Each row of a before or after table is a point. One or more steps were done to the points. Then noise was added and the rows were shuffled. The steps act on how far a point lies along the listed directions, d1 being the first. Write out the steps. A step turns or swaps two directions, mirrors them in a line or flattens them onto one, adds a multiple of one to another, or multiplies one. Angles are multiples of 10 degrees, from the lower direction toward the higher: turns from -170 to 170, lines from 10 to 170 but not 90. Use the fewest steps. Two steps may share a direction if one is a turn and the other turns, adds or multiplies; they go together, in the order done. Otherwise the lowest direction goes first.
In the rows, 128 means zero.

Directions:
(1): [ 64 152 114]
(2): [135 108  61]
(3): [155 191 112]
Before (13 x 3)
[[146 115 102]
 [161 135  82]
 [158 154  88]
 [105 111  53]
 [174 160 161]
 [161 155 141]
 [151 120  98]
 [141 135 151]
 [188 141 189]
 [204  94  76]
 [143 106  97]
 [133 128 176]
 [116 110  77]]
After (13 x 3)
[[117 102  96]
 [187 195 116]
 [227 144 143]
 [211 201 126]
 [ 66 115  72]
 [ 90 109  85]
 [132 124  98]
 [142 135  85]
 [145 101 173]
 [152 182  63]
 [155 136 142]
 [170 119  40]
 [167 219  69]]
Steps: turn d1 and d2 by -30 degrees; multiply d3 by 2.5

Directions:
(1): [ 88 105 100  68]
(2): [117  74  90 174]
Before (10 x 4)
[[ 79  39  77 128]
 [ 77  87  69  82]
 [149  97 116 193]
 [155 113 118 175]
 [144  78 128 175]
 [ 81  99  65  72]
 [114 153 146  37]
 [101  99 131 106]
 [122 136 162 125]
 [120  80  96 173]]
After (10 x 4)
[[ 88  85  93  65]
 [137 191 198  71]
 [114 126 160  93]
 [166 157 157 174]
 [113 185 142  38]
 [169 139 138 165]
 [110 184 123  45]
 [153 179 165 138]
 [172 141 178 145]
 [101 100 140 141]]
Steps: mirror d1 and d2 in the line at 160 degrees

Directions:
(1): [162 155 140  81 118 202]
(2): [166 192 109 112 170  85]
Before (9 x 6)
[[ 90 106 140 133 109 133]
 [ 95  48 146 174  72 121]
 [ 87  80 136 181 109  81]
 [131 125 116 151 128  71]
 [120 153 105 150 163  26]
 [173 217 113  88 124 158]
 [ 98   7 133 173  85 116]
 [123  92 130 138 137 187]
 [131 134 171 110 126 165]]
After (9 x 6)
[[ 91  88 132 183 112  67]
 [122  85 131 144 134 179]
 [136 134 115 147 133  68]
 [ 95  52 142 178  78 108]
 [ 87 108 138 137 108 129]
 [123 127 169 110 123 162]
 [ 99  10 123 179  91  99]
 [167 212 116  86 119 177]
 [125 164 105 143 169  29]]
Steps: turn d1 and d2 by -10 degrees

Directions:
(1): [101 109 136 142 174 215 156 163 169]
(2): [ 82 214 150 131 116 110 161 181 114]
(3): [ 93 107 127 193  94 144 180  80  81]
(4): [164 193  99 170 188 151 103  94 104]
(5): [ 67 104 120 128 142 139  53 155  68]
(6): [153  92 173 146 196  80 161 159  90]
Before (11 x 9)
[[114 116 125  88  88 213 174 129 204]
 [153 135 128 117 140 103 103 108 135]
 [149 148 138 111 122 132 142 120 189]
 [156 143 134 144 101 145 207 116 199]
 [151 180  98 132  97 131 129  71 145]
 [129 164 107 132  86 140 165 100 144]
 [170 105 140 149 123 107 140 105 112]
 [152 164 114 132 157 116  89 145 104]
 [220 140  96 105 180 136  89  74 135]
 [154 140 123 119 130  89 125 115 137]
 [175 159 106 145 204 162  85  98 135]]
After (11 x 9)
[[ 67  78 147 194 198 226 168 136  58]
 [ 67 101 136 169 107 137 124 106  82]
 [111 122 116 127  90  93 109 103 105]
 [109  82 154 134  87  42 141 111  56]
 [121  77 140 108  26  75 158  82 133]
 [110 102 144 129 139  87 130 148  72]
 [139 132 122 129  45  90 157 102 126]
 [ 70  92 136 136 149 126  73 179  83]
 [118  59 120 102   7  71 139  52  79]
 [161 125 129  82 116 100  61 149 140]
 [115 117 124 131  82 102 124  86 115]]
Steps: turn d4 and d5 by -160 degrees; add 1 times d4 to d1; multiply d2 by 0.7; turn d3 and d6 by 140 degrees; multiply d3 by 2

Directions:
(1): [111 180  69 178 173 168 119  78  88 157 110]
(2): [147 153  80 136 136  65  65 166 178 141  78]
(3): [150 138 142 133 140  66 105 104  50  51 122]
(4): [223 153 102 104 121 133 136  71 167 119 174]
Before (11 x 11)
[[141 125 126  94 104 119 101 196 171 158 131]
 [ 75 101 158 149 168 150 135  72  21  95 126]
 [107  96 142 137 111  94 131 172  87 125  96]
 [220 192  45 119 154 120  94  80 187 161 100]
 [164 218  16 191 183 153  88  71 139 164  87]
 [161 215  83 138 191 182  87  58  59 151 133]
 [ 99 114 172 122 139 118 158 143 134 132 132]
 [ 81 138 139 121 135 118 129 166 150 155  94]
 [134 169  58 146 163 169 132  65 109 153 124]
 [149 125 104 113 100 135 118 160 220 163 127]
 [119 108 157 118 160 112 123 128  94 102  99]]
After (11 x 11)
[[186 143  93  90 120  61  70 175 225 152  72]
 [127 158 113 122 142 174 164  93 152 167 142]
 [143  72 205  93 125 102 148  75  48  36 170]
 [155 139 111 150 135 141 154  88  56 123 133]
 [117 167  79 139 143 176 108 145 143 199 126]
 [213 117 194  36 102  65  81 168 145  85 157]
 [248 130 116  83  86  67 105 152 249 110 140]
 [ 96 137 147 140 157 146 162 115 121 145 137]
 [149 119 147 122 165 121 130  87  72  88 118]
 [172  94 142  66  94  91 130 151 193 115 148]
 [103 144  70 150 124 177 118 158 215 212 104]]
Steps: turn d2 and d4 by -50 degrees; turn d1 and d4 by 140 degrees; multiply d3 by 1.6

Directions:
(1): [144 122  61 120  64 133 106 177 151  54  88 138]
(2): [ 76 173 190 120 109 132 193 201 153 110 127 119]
Before (9 x 12)
[[ 92 155 124 110  71 125 158 235 152  54  79 144]
 [112 146 195 122 201 147 157  75 102 235 181 111]
 [133 133  87 120  55 124 119 147 164  78 106 136]
 [ 92 134 160 147  93 131 190 171 159 109 112 139]
 [146 123 142 134 234 117 128  26 106 217 176 133]
 [121 157 162 119 107 150 200 182 161 127 133 124]
 [127 122 142 135 144 135 122 102 104 171 151 156]
 [141 109 132 139 155 130 136 117 126 156 128 125]
 [163  69 135 125 196 122  73   7  51 183 164 110]]
After (9 x 12)
[[178 100  83 134 212 115  90  16 104 186 157 140]
 [142 113 110 136 139 135 103  96 107 158 146 159]
 [127 109  94 145  69 132 143 161 157  80  94 146]
 [162 124  74 119  78 150 141 165 161  91 105 137]
 [194  83  42 123 147 148  57  46  99 166 130 134]
 [143  83 162 122 211 119  93  17  50 197 172 108]
 [ 87 171 172 123  84 126 180 163 167 113 133 128]
 [ 90 159 123 111  69 122 158 241 157  58  85 143]
 [149 102 114 143 152 128 130 116 128 150 125 130]]
Steps: swap d1 and d2

Directions:
(1): [ 89 115 187 179 198 150 107 186 176 180 149 137 123 140]
(2): [ 92 185 114 128  74 114  97 172 177 112 131  36 102 140]
Before (8 x 14)
[[127 179  52  92  22  97 156  85  97  47 114  88 107 141]
 [ 96 156 105 121  83 142 113 145 153 120 108  71  98 128]
 [153 111  81  80  96 133 158  66  69 128  97 164 139 129]
 [ 88 198  94 133 100 115 116 183 177 111 123  18 101 107]
 [179 116  95  92 100 108 159  64  45  78 114 148 131 130]
 [158 192  64  96  53 109 111  82 122  63 131  84 125 126]
 [112  87 130 140 189 169 129 104  97 137 119 192 119 143]
 [178  79  91  86 145 110 141  35  60 109 114 207 179  90]]
After (8 x 14)
[[120  67 167 175 216 153 170 106  96 152 141 248 140 143]
 [ 84 127 170 187 226 152 127 196 175 181 141 124 124 109]
 [178  88 127 113 155 123 163  69  42 105 122 190 140 131]
 [117 146  70  94  85 140 121  91 101  78 102 106 101 144]
 [ 96 105 157 157 171 167 117 154 152 169 123 144 113 128]
 [154  95 102  94 127 144 159  69  68 144  99 191 144 129]
 [179  96  73  72 110  99 138  30  62  89 110 178 171  88]
 [155  97 161 165 222 156 123 100 119 155 155 221 155 125]]
Steps: swap d1 and d2

Directions:
(1): [114 156 106  82 114 144 139 166  77 180 112 228 165 122  80 101  96 178
 108 183]
(2): [145 179 141  99  72  70 158  77 129 155  74 101  71 114  75 114 129 177
 102  59]
(3): [ 54 147 149  24 144 148  53 140 169 119 140 128  93  77 145 112 140 103
  84 114]
(4): [204 113 128 140 124 117  87  98 163 116 142 129 161  43  94 143 207 166
  92 187]
(5): [122 195 122 117 129 220 184  85 135 101  87 106  83  95 159 156 124 144
 169 197]
(6): [134 133 166  99 210  87 163  91 100 105 112  86 150 166 153  37 137 138
  82 181]
Before (14 x 20)
[[ 84  82 114  93 140 107  90 179 143 116 191 149 171 138 121 119 124  99
  100 110]
 [102  92 158 100 179 101 113 144 115 126 164 123 138 135 125  79 122 121
   93 137]
 [158 131 116 178  58  88 156  97 148 140 110  97  88 150 122 150 102 127
  136  61]
 [154 101 104 198  68  81 138 116 128 148 128 102 115 183 113 153 114 115
  159  41]
 [152 168 115 119 106 147 138  88 106 142 104 144 128 103  96 126 158 148
  115 136]
 [159 124 143 172  89 106 138 102 127 145 109  84  86 155 131 153  93 140
  153  61]
 [154 138 112 207 102 115 181 112 102 126 109  91 126 208 148 150 110 125
  188  79]
 [ 22 117 151  81 173 127  65 167 127 119 175 131 121 155 194  96 107  77
  111 105]
 [ 85  98 168 108 198 113  92 157 121 134 161 109 150 147 176  75 116 101
   76 110]
 [ 86 113 133  79 161 150  88 175 140 121 143 158 131 117 180 119 124  93
  111 146]
 [183 111 123 238 103 128 158  96 134  99 134  82 117 142 117 180 163 146
  168  82]
 [122 122 147 136 119  98 119 131 149 131 131 124 117 138 126  97 149 123
  109 119]
 [ 93 100 118  98 152 128 112 182  97 143 148 159 149 151 110 107 115  99
  122 143]
 [101 105 147 114 137 118  74 146 133  86 136 125 129 150 150 135 130  92
  126 106]]
After (14 x 20)
[[116 104  99 204  65 196  74 155 180 104 171 125  90  91 129 249 153 101
  192  46]
 [130 141 121 122 170 172 131 111  94 117 132 146 165 130 142 101 151 115
  119 187]
 [126 109 137 153 117 113 113 144 151 129 144 135 127 134 130 114 150 117
  124 128]
 [160 146 110 155  59 133  86 111 172 126 129 109 107  87 115 193 173 139
  151  76]
 [127 121 162 135 141  75 131 125 112 159 126  98 126 148 129  87 115 143
   81  66]
 [171  93  96 181  54 144  66 128 201 124 163 135 123  64 126 209 154 109
  135 111]
 [158  84  92 177  39 120  48 132 189 143 166 131 121  85  98 209 166 110
  146  60]
 [120 132 141  83 153  68 156 131  81 152 106 123 129 164  84  62 121 140
   90 128]
 [121 145 136 103 124  93 158 132 112 144  92 131 105 155 143 101 106 136
  114  99]
 [118 103 160 113 166  79 144 126 101 135 144 111 129 156 110  71 114 139
   96 119]
 [128 119 135 141  80 104  94 134 132 109 115 128 107 143 114 163 126 116
  142  64]
 [103 110 118 106 113  66 144 148 119 133 151 129 146 168  94 103 106 128
  100  69]
 [120 152 145 131  88  55 125  98 120 154 117 108  95 137 110 113 129 159
  106  56]
 [179  97 123 175  70 152  55 126 179 135 153 116 108  65 121 212 146 132
  149  98]]
Steps: add 1.5 times d1 to d6; turn d2 and d4 by 120 degrees; multiply d3 by 0

Directions:
(1): [120 151 186 150 156 148 104 134 122 205 159  71 161 155 224 126 105 179
 153  45 129  99 122 133]
(2): [149 203 137  70 151 174  95 104 140 127 168 130  66 175  35 129  87 141
 143  74 184 151 122 109]
(3): [142 166 180 107  84 120  96 144  38  91 176 192 143  38 134 150  85 130
 141 105  90 140 141 171]
(4): [103 113  52  82 158 127 216 117  82 146 145 138 160 112 121 132 127 180
 227 133 178 119 120 177]
Before (12 x 24)
[[149 174 161 124 134 139  75 111 200 132 135  68 101 210  75 119 103 109
  121  95 169 148 124  84]
 [128 108  62 105 130 120 201  99 148  98 111 154 112 137  63 115 159 106
  151 194 157 141 111 140]
 [120 121 139 111  93 131 115 152  77 115 141 147 140  70 164 150 110 128
  114 119 104 108 126 140]
 [ 80  77  58 150 165 105 207 126 121 183 135  83 194 132 204 103 158 173
  197 152 162  96 112 151]
 [125 161 181 134 112 137  55 127 112 114 154 151 122  93 158 110 135 117
   86 120  86 137 134 122]
 [126 144 126 112 136 115 150 131 105 149 189 127 104 106 132 140  69 136
  199  85 141 118 134 161]
 [120 101 133 157  97 115 115 164  99 107 139 158 139  81 175 133 136 111
  101 159  64 124 171 144]
 [124 140 106  81 113 135 164 116  98 105 177 138 106 115  54 118 110 110
  166 133 162 145 119 142]
 [115 118 103 139 121 142 114 129 198 102  97 106  91 194  75 111 171  93
   83 161 146 148 118  81]
 [124  76 109 156 135 106 147 128 161 112  89 126 130 122 113 117 162 105
   97 170 128 145 148  92]
 [138 108  60 135 168 130 155  99 174  96  95 130  79 181  46 126 173 106
  102 193 165 152 133 103]
 [140 164 128  75 144 140 139 114  76 138 181 120 157 129 129 142 102 165
  163  89 170 123 107 174]]
After (12 x 24)
[[142 154 181 148 116 116  87 138 142 138 176 113  80 124 143 137  72 100
  124  80 105 120 137 121]
 [137  90  72 160 156 118 148 106 185  95  80 125  89 175  77 131 185  92
   79 207 140 146 135 101]
 [134  86 143 174  68  67 119 149 138  75  92 130 176  89 147 133 144  69
   98 198  79 142 141 131]
 [114 135 130 100 135 158 124 139 106 162 151 101 133 130 170 141 104 163
  141  81 147 101 113 126]
 [ 93 122 127 134 144 126 131 129 100 158 149 124 172  97 213 105 155 165
  153 126 114 106 124 152]
 [119  89  77 118 157 119 176 118 147 124 108 127 127 133  85 118 150 135
  146 155 167 146 146 108]
 [144 206 120  63 123 148  98 109 104  84 191 173  69 126   8 119  88 120
  144 122 178 166 121 121]
 [104 130  86 109 163 152 164 138 112 168 164 114 133 148 159 126 118 178
  184 104 149 113 149 151]
 [139 134 111 131 142 146 140  95 207 125 104 107  83 201  71 106 158  94
   98 158 155 139 109  95]
 [ 99  73  66 144 103 110 163 141 157  86  85 134 137 139 105 118 188  93
  104 207 123 138 121 117]
 [130 124 170 156 119 137 100 126 176 146 144  69 104 174 126 102 133  87
   81 114 125 126 119  86]
 [163 174 199 124 113 134  63 129 119 116 158 114 131 140 145 140 107 116
   70  90 119 128 115 134]]
Steps: swap d1 and d3; turn d2 and d4 by -120 degrees

Directions:
(1): [121  86 162 164 111 199  95  95 132 167 142  62 133  91 164 160 197 211
 123 128  99 131 207  82 167 162  82 136 144 117 155 189]
(2): [ 96 150 129 165 141 107  97  92 146 197 131 246 163 124  84 101 182 141
 167 168 172 135 143  96 105 202 191 115  92  99 103 164]
(3): [192  97 131 104 174 120 175  55 151  88  91 144 156 174 112 112  99  80
  99 203 102 152 153  86 164 137 134  82 212  95 164 185]
Before (10 x 32)
[[159 136 123 104 158 100 178 114 133  81 101 140 123 164 119 116  90  72
  111 156 122 137 108 144 135 106 145  98 180 119 139 117]
 [152 125 101 103 154 111 136 124 135  99 115 130 122 147  96 101  83  86
  128 147 125 148 104 123 137 105 127 111 151 118 145 109]
 [131  89 152 145  82 194  89 148 116 142 147   7  99  86 203 175 167 209
  106 108  91 122 191  99 174 130  66 149 138 111 150 145]
 [138 117 132 133 142 130 132 107 153 128 112 118 130 135 138 140 126 129
  122 149 121 121 138 100 151 139 123 119 160 111 131 160]
 [ 85 129 126 144 106 152 104 160 102 145 145  93 109  93 157 135 145 176
  129  80 128 105 113 161 109 125 104 154  79 146 128  98]
 [112 123 131 119 113 124 125 130 119 154 121 111 130 110 131 137 138 161
  112 125 130 128 141 123 125 129 121 136 108 143 139 128]
 [145 131 110 116 133 133 135 140 117 119 125 116 134 132 132 136 122 113
  132 128 139 130 122 137 123 133 112 145 143 134 116 112]
 [163  91 126  91 135 150 147 106 120 104 126  69 123 145 151 139  94 111
   99 125  92 131 140 128 154 111  92 118 181 140 166 139]
 [ 99 150 135 145 122 121 106 163 113 134 150 102 118 105 141 144 132 153
  146  92 143 109 115 146  94 138 132 153 100 141 110  97]
 [116 110 140 134 111 166 124 113 123 146 152  80 124 106 163 143 148 171
  124 116 100 117 153 129 144 111 103 126 128 112 144 136]]
After (10 x 32)
[[137 134 116 127 136 134 126 125 122 137 129 143 145 125 123 130 140 124
  147 138 150 131 132 124 120 153 123 143 132 127 113 122]
 [127 144 112 104 131 102 157 135 122 112 136 144 122 134 126 115  89  96
  129 127 124 119  84 160 111  84 149 113 116 115 125  88]
 [124 129 123 101 117 103 138 133 114 133 114 123 126 124 126 131 109 135
  110 122 131 128 121 135 119 114 128 133 111 146 140 115]
 [130 135 106  98 144  92 132 113 124 142 130 199 139 153 103 107  98  86
  138 140 148 128 100 139 108 146 169 113 125 127 123 119]
 [133 130 123 120 142 116 143 135 147 115 115 119 117 138 136 132 101 110
  128 128 125 117 110 126 142 123 131 124 147 127 124 127]
 [102 142 113 128 125 123 130 142 106 130 129 139 127 121 134 117 118 131
  126 113 140 116  94 159 104 130 134 131  99 129 124  99]
 [147 171  86  81 126  51 150 192 114  76 119 159 100 161 123 105  47  50
  115 130 152 122  56 176 102  82 171 124 112 119  98  46]
 [122 134 144 149 138 132 128  91 137 155 123 163 141 124 116 124 166 140
  137 159 136 136 151 111 131 165 152 110 149 107 127 158]
 [116 146 137 143 135 120 119 144 121 125 145 111 130 120 135 138 127 145
  140 116 135 115 123 129 108 144 135 135 120 133 120 120]
 [126 118 121 141 145 142  99 101 138 155 133 146 138 120  98 106 148 142
  143 152 137 148 144  94 136 155 131 120 127 105 141 143]]
Steps: turn d1 and d2 by -140 degrees; multiply d3 by 0.4
